Each row is a point. Examples show where two turns around zero, p and q, send a point. Where does a point land after both, in the order given? Backwards means that the second turn is done in reverse. Each puzzle has new turns, and all numbers are rounded.

Turn p:
[ 12 -18] -> [22  2]
[21  7] -> [ 4 22]
[ 0 -5] -> [ 4 -2]
[-48   7] -> [-29 -39]
[15  9] -> [-1 17]
Turn q:
[-28   9] -> [-13 -26]
[-21   7] -> [-10 -20]
[24  2] -> [ 1 24]
[ 25 -18] -> [21 22]
Where do these land?
q, then p: [-35 -13] -> [ 36 -10]
q, then p: [ -8 -22] -> [19 13]
p, then q: [14 -9] -> [-6 16]
p, then q: [16 25] -> [-28 -11]
q, then p: [13 19] -> [-22  -8]

Turn p:
[ 22 -11  10  11] -> [ 19 -13 -17   1]
[-19 -18 -14 -11] -> [-24 -10  10  15]
[25 15 -6 10] -> [  8   6 -23 -19]
[-14  25  -1 -10] -> [ -7  21  17 -13]
[-8  7 13 11] -> [13 13  5  8]
[-11 -17   8   8] -> [ 4 -6  4 22]
[  5  -1 -10 -19] -> [-13 -11   4 -13]
Turn q:
[-17  10   9 -28] -> [-20 -11  19 -19]
[  6  -4   1 -14] -> [ 6 -2 14 -5]
[18  7  5  5] -> [ 3 10  7 16]
[ 3  0  7 21] -> [ -1   0 -13  18]
[-9 17 -5  5] -> [-16  10  -7  -3]
[18  6 -8 10] -> [ 8 18 -1 11]
[-20 -37  -9   1] -> [ 20 -26 -19 -20]
Where do these land?
q, then p: [-9 18 -7 -7] -> [-6 10 19 -3]
p, then q: [-8 -2 17 -4] -> [ 1 -5  5 18]
p, then q: [ 48 -13  -2   4] -> [ 42   8   6 -25]
p, then q: [-12 -19 -10   2] -> [ -1  -8 -23   2]
q, then p backwards: [-10  19   4   4] -> [ -9   1 -20  -1]
p, then q: [-13  11  -6  11] -> [-17  11  -4   2]
q, then p: [  4 -15   5  -9] -> [ 10 -16  -3   1]

Turn p:
[  7  17 -12  -7  -1  -3] -> [  3  -3 -18  -7  -3 -12]
[ 16   1   7  36 -25 -29] -> [ 34  13  19  17 -26 -21]
[-4 39 -1 -9  6 29] -> [ -9  19 -29 -14  29 -13]
[-10 -26   0  14 -40 -25] -> [ -1  14  24  16 -47   2]
[ -9   5  12 -33  29   4] -> [-24 -23   1 -22  25  -1]
[-22   3  22   2  42  18] -> [-18  -9  13   8  49   3]
[  8 -45  19 -23   4  14] -> [ -6 -11  26 -22   0  43]
[ 14   6 -47  20 -16  -8] -> [ 22   1 -36  23 -29  -2]
Turn q:
[12 25 12 -2 28 -2] -> [ 6 31 12 -9 21  9]
[-28  -9  29 -20   2 -34] -> [-47  15  19   3 -20   0]
[ 46  30   3  -9 -12 -12] -> [ 38  29  11 -25 -15 -14]
[-36  -2  -4  15 -13  21] -> [-16 -15 -35  13  -1  16]
[-27 -31 -11 -37   7   8] -> [-41 -29   0  -9  14 -22]
[ 32 -15   6  28   3  19] -> [ 35 -20  14   0   4  24]
[  1   2 -35  24 -15   0] -> [ 24 -10 -21  27  -4 -13]
Where do these land?
p, then q: [ 17  44  37 -13 -22 -18] -> [-17  41  28 -16 -21 -34]
p, then q backwards: [-13  -4 -41  18  12  39] -> [-39  22  -6  39   7  17]
p, then q: [-20  -1  24  -5  -5 -20] -> [-26  12   7   1 -19  14]
q, then p backwards: [14 37  6 39 15  1] -> [ 19  -9  -2  37 -12  37]
q, then p backwards: [ 10 -35 -11   7  13   5] -> [  1 -13  10   6  32 -20]
p, then q: [ -2 -18  32 -16 -26 -11] -> [-22  11  -5 -33 -23  12]
q, then p: [ -5 -25 -10 -28  14  19] -> [-22 -32  20   4   2  13]
q, then p: [ -7   2  11 -11   3 -33] -> [-12  18  12   2  -1 -27]
p, then q: [  6  -3 -48   9  -4  20] -> [ 33 -19 -29  15  13 -13]

Turn p:
[ -7  15  -2 -13   7 -12   7  -2  -3] -> [ -7   1   1 -10 -10  -1  21   2   6]
[ 14   7  -5   5  -1   2 -11   8 -10] -> [ 12  10   1   6   0   0   4  -2 -16]
[ 12  21 -16   9   1  -3 -22   2  12] -> [  9  24  -5  -1  -2 -25   4 -12 -11]
[  2 -38  11  -8  -2  28   0 -19  -3] -> [-19 -11  12  -3  17  22 -36   6  -7]
[-24  17 -11   7   9  13  19  15   6] -> [ -3   2 -35   0 -13  -3   5  18  12]
[ 17  -4  -9  -1  -5 -24   3   1   0] -> [ 11  -8   6  -5  12  -4  17 -17  -3]
[-10 -10  14  -8   9 -12   7   9   1] -> [ -3 -10  10   4   6   3   9  14  16]
[ -6 -14   1 -11 -14 -20  -2  -1  -8] -> [  8 -22  18 -10  -1  -2   4   0   1]
[ 22  12  17   6 -17  14  -8   4  11] -> [ 18  25   5   7  -2  10 -16 -15   6]
[-20  -6   1  14  12  14   8 -16  -7] -> [-26 -12 -13  12  -8   2 -11   6  -3]
Turn q:
[  3 -12   2  17   5 -15  -8   4  -1] -> [ -6   5  -4  11  -1  -8 -18   4 -14]
[ 10  15  -8   5 -10  12   8   6 -15] -> [ -8  10 -10  -2  -4  10  23   7   0]
[ 11  -7  18  16 -14  -4   5   5  15] -> [-15  12  17   2 -16   3  -9  -9 -12]
[ -3   6 -17 -30  12 -11 -11   7  -1] -> [ 28  -3 -13  -6   0  -6  -6  12  21]
[-18  12  14   4 -25  14  12 -11 -14] -> [-23   2  -2 -21  12   2  20 -21   2]
[ -4   5 -12 -12   8   6 -19   4   5] -> [17 -1 -3 -1 11 11 -7 10 12]
[ -7 -18   9  18 -11 -10  12   4  10] -> [-25  -4   6   5 -12  -6 -15 -11  -5]
[ 12  30 -13  12  -3   2  10 -13   2] -> [ 2 19 -3 20  3  4 27 -9  6]
[  8  -4 -14 -14   9   1 -16  -9  -1] -> [26 -6 -9  3  4  7 -4  3 -2]
[  3 -17  17  -1  27 -16 -13  11  10] -> [ 11  -4  18   3  -1 -18 -28  17 -11]
[ -7  -7 -10 -10  20   7  -5   7   6] -> [ 10 -16   3   5   6   2  -7  16  10]
[ -9  -3  14  -6 -18  16  26 -14 -15] -> [-17 -16   2 -20  -3  -2  25 -20  -4]
Where do these land?
q, then p: [ -4  -6 -12  -4  10  -6   8  -3 -27] -> [  7 -20 -10  -8  15  -6  14   2  -8]
p, then q backwards: [-6 11  0  0 12 11 13 -2 11] -> [ -7   9 -13   6 -13  -4   2  12  -8]
p, then q backwards: [ -2  -2 -13  15  12  -9  14 -10  13] -> [-20   1 -11   7  -5  -6  12 -13 -13]
p, then q: [ -3   7  -8  -2   9 -14  -3  -8  -3] -> [ -7  -5  -4  -3  -5 -16   3  -9   5]
p, then q backwards: [ -9  -6 -14  -4   3   1 -23  -3   9] -> [ -7  -4  20   1  10 -16  -1   7 -10]
q, then p: [ 3 -7  6 -3 12 -7 -5 14 10] -> [16  6 14  8  0 -5 -2  4  2]
q, then p backwards: [ -4  12  -9   4 -37   2 -12  -5 -15] -> [ 19  18 -13  -6   5  17  25 -11  11]
q, then p: [ 16 -11  14   8 -17  12 -29  -8 -11] -> [ -9  11   4  -4 -16  21   2  15 -31]
p, then q: [20  4 -2  0 13 -2 10 14  6] -> [ 2 -3  7 19  1 -4 20  9  6]
q, then p backwards: [-6  0 -9 15  5 -2 15  4 -6] -> [-12   0   1  11  19  -3   3  -4   0]
p, then q: [ -7  -2   0 -39 -31   2   7   3   4] -> [ 27  -7  17 -30 -18  17  -1   0   6]
q, then p backwards: [ 3  0 48 11  8 13  4  4  9] -> [  8 -12   5 -27   7 -11 -34 -19 -11]
